Rows are points. Before rounding, the points of a table are all equally far from one centre. They may lie mostly on one side of it. Write the centre, to within rounding.

Points:
[[-11 -53]
 [ 22 -54]
 [ 61 -31]
 [-35 -41]
 [-28 -46]
 [ -7 -54]
 [-40 -37]
 [ 26  86]]
Centre: [ 7 16]

Points, 11 rows:
[[-55 -34 -44 -36]
 [-47   2   2 -63]
 [-73 -79  10 -16]
 [-51 -62 -39 -35]
 [-62 -11 -37 -12]
 [-66 -18  11 -63]
 [-21 -31 -43 -50]
 [ -1 -38 -48 -24]
 [-56 -35 -47 -16]
 [-60 -18 -26 -52]
 [-50 -54 -40  11]]
Centre: [-26 -35  10 -15]

Points:
[[-37  44   9  38 -49 -20  24 -25]
 [-55  39   0   8 -50   8  15 -33]
 [ -9  31 -12  41 -56 -42   5 -29]
 [-67  16 -10   5 -64  10  16 -30]
 [-16  31  24  12  -6  23  29 -37]
 [-33  48   2   0 -63  -3  11 -45]
 [-37  40 -32  30 -38 -19  23 -14]
 [-43  47 -24  16 -35 -17  13 -19]
 [-31   0 -13  46 -37  22   4 -26]
 [-57  43  -1  15 -43 -37  35   1]
 [-57  19 -11  25 -39 -28  22 -41]
 [-37  45 -20  18 -76  -8  25   9]
 [-52  13  13  18 -95  -7  41  -7]
 [-66  13  -9  27 -26 -30  25 -20]
 [-15  22  12  21 -92   2  12 -43]]
Centre: [ -9  -7   7  -7 -43 -14  23  -2]

Points, 16 rows:
[[ 62  63 -21 -18 -23 -56 -48  24   8  60  59]
 [ 47  27 -66 -53  16 -50 -63   2  41  12  45]
 [ 34  -9 -51 -35 -20 -90 -39   7  21  38  62]
 [ 40  28 -10 -18  18 -62 -71   4  24 -12  57]
 [ 42   9 -74   9  -4 -92 -70   0  11  27  54]
 [ 70  35 -18 -25  -2 -76 -70  -3  23  38  36]
 [ 25  41  -4 -34 -25 -81 -11   8  45  48  46]
 [ 36   1 -35  12  -5 -88 -33  45 -18  -2  59]
 [ 42  16  -8 -35 -25 -38 -80  30   2  65  49]
 [ 58  13 -26  40 -22 -68   5   1  56  26  20]
 [ 44  43 -52 -32   0 -45 -59  52  31  19  53]
 [ 48  30 -81 -49 -43 -77 -49  15  -6  38  26]
 [ 70  14 -43 -31 -38 -61 -56  29 -32  63  -9]
 [ 49  -5 -20 -13 -11 -75 -48  32  19  13  63]
 [ 31  74 -26 -42  -7 -69 -34  30  26  47  51]
 [ 70  63   1  10 -17 -59 -52 -28  32  24  16]]
Centre: [ 10  22 -41   0   2 -24 -20  -8 -10  32  10]

Points:
[[-52 -56  30 -27  12  67  18 -15 -39  20  11 -14  -5  23]
 [-35 -71  44 -11 -24  16  15  14 -38  10  28 -31 -14  13]
 [-49 -63  25 -32  38   8  -5  17 -53  23  -8 -23  15 -14]
 [-34 -61  27 -20  26  30   4  28 -88  -6  34  -1  14 -18]
 [-28  -3  58 -40  -4  26  42  -9 -67  39  53 -14  25  20]
 [-55 -74  44 -17   6  36  47  13 -48  -3  23  -9  -4  15]
 [-18 -43  32 -36   0  40   0  20 -52  60  49  -5  -6  -4]
 [-47 -67  70 -32  18  30  38  -1 -47  25  30 -40  -3 -27]
 [-49 -77  47 -16  23  37  51  14 -32  33  38 -16  29   2]
 [-34 -83  -7 -37  -6  39  41  39 -54   1  30 -22   7   5]
 [-63 -63  21 -20  -4  10  24  36 -54   1  34 -16  -7   2]
 [ -9 -63  27   4 -13  33  13  38 -72  -7   1   5  43  -8]
 [-52 -60  31 -29   3  64  -1  16 -39  -1  -4 -12  24  12]
 [  0 -95  46 -34  30  17  50   4 -38  15  14   5  -4  -2]
 [-48 -64  54  -8  24  54  30  12 -56  21  19 -32   0   4]
 [-47 -50  60 -33   7  34  29  22 -56   8  15  16 -24  -9]
 [-31 -69  47   0  21  48  24  -7 -19  24  13   9  24  25]
 [-37 -67  24 -54 -15  35 -15  19 -39  29  27 -23  16 -24]]
Centre: [ -2 -13  13 -22  12  26  39   3 -21  -2  20 -18  15 -26]

Points, 24 rows:
[[-70  -5 -21 -22   7  28  23 -34   4  15  23 -26 -24  -1  62 -72  -9 -57
   18  59]
 [-45  15  25  72  36  40  36 -56   6 -16  25 -24 -31 -28   3 -40  21 -45
   -1  64]
 [-32  -9  11 -41  31  41  42  -6 -36 -19 -15 -39 -38 -61  -7 -92  32 -22
   21  39]
 [-60 -10 -30 -19 -10  21  26 -65 -18   6 -30 -38 -17 -50  61 -44  20  13
   19  33]
 [-52 -19   8  -8  21  13  -3 -46   2 -28  -6 -13  11  -1  77 -95 -25 -49
    7  48]
 [-50  -6   2 -16  61   6  -1 -52 -21 -34  13 -22  -4 -61  47 -49  -3 -59
   21  80]
 [-20 -18  39  11  37  15  50 -41 -58 -23 -42  -7  -1 -26  20 -88 -12 -35
   47  71]
 [-48 -39  22 -11  29  41  35 -73 -24 -13  -1 -39  44 -31  63 -56   7 -40
  -11  70]
 [ -6 -17  -5  29 -20  35  88 -45  -8  10  -5 -58  -9 -43  20 -13  27  -7
   -6  59]
 [-71 -26   2 -21 -27  11  15 -39 -26  26 -14 -66 -30 -34  51 -33  22 -17
    3  77]
 [-67   7  19 -17  18  29  53  -8  23 -19 -48  -2  -9 -40  12 -65 -16 -49
   44  86]
 [-24 -28  -4  -7 -12  59  42 -22 -30  -5 -43 -44 -52 -24  55 -27 -13 -76
    1  49]
 [-58 -81 -20  -6  33   0  52 -46  15  23  -9   4 -14 -29  44 -14 -23 -22
   34   4]
 [-52 -12  36 -12  61  43  14 -27  -5 -15 -48 -45  32 -49  -6 -84  11   1
   37  89]
 [-34 -12  21  -6   8   7   8 -93  -7 -12 -37  -9 -17 -29  48 -54   0 -19
   55  66]
 [-38 -10  22 -12  12  14  59 -47  -3 -26 -12 -31  18 -37  26 -74  47 -10
   -6  93]
 [-29 -59  28   3  40   8  40 -40   1   0 -39 -55   9  -9  49 -90  35 -18
   43  60]
 [-63   7  44 -24  -4  33  20 -56 -22  -7 -27 -37   3  -4  -1  -6  17 -46
   58  76]
 [-24 -28  23  -7 -16  11  30  -9  16 -20   9 -10 -26 -55  63 -66  11 -14
   61  60]
 [-27 -34  11 -29  45  29  27 -85 -23 -24 -45 -66 -12 -23  16 -55  16   9
    2  61]
 [-68 -30   6 -51  13  39  18 -15  -3  37 -19 -76 -33   6  57 -59 -13 -39
   12  52]
 [-35 -18   8 -40  60  43  48 -74 -29 -10 -23 -20 -18 -26  12 -51  28 -31
   12  88]
 [-33 -17 -47 -28  32  40  22 -30  -9  -1  -8 -10 -64 -53  37 -55   7 -38
  -20  74]
 [-68  -4   3 -23  20  50  19 -52 -43  21 -12  -4 -37 -40   5 -88   8 -41
   39  39]]
Centre: [-20 -14  18   5  32  23   8  -5  -6  16 -17 -17   2 -20  15 -25  -3 -16
   1  35]
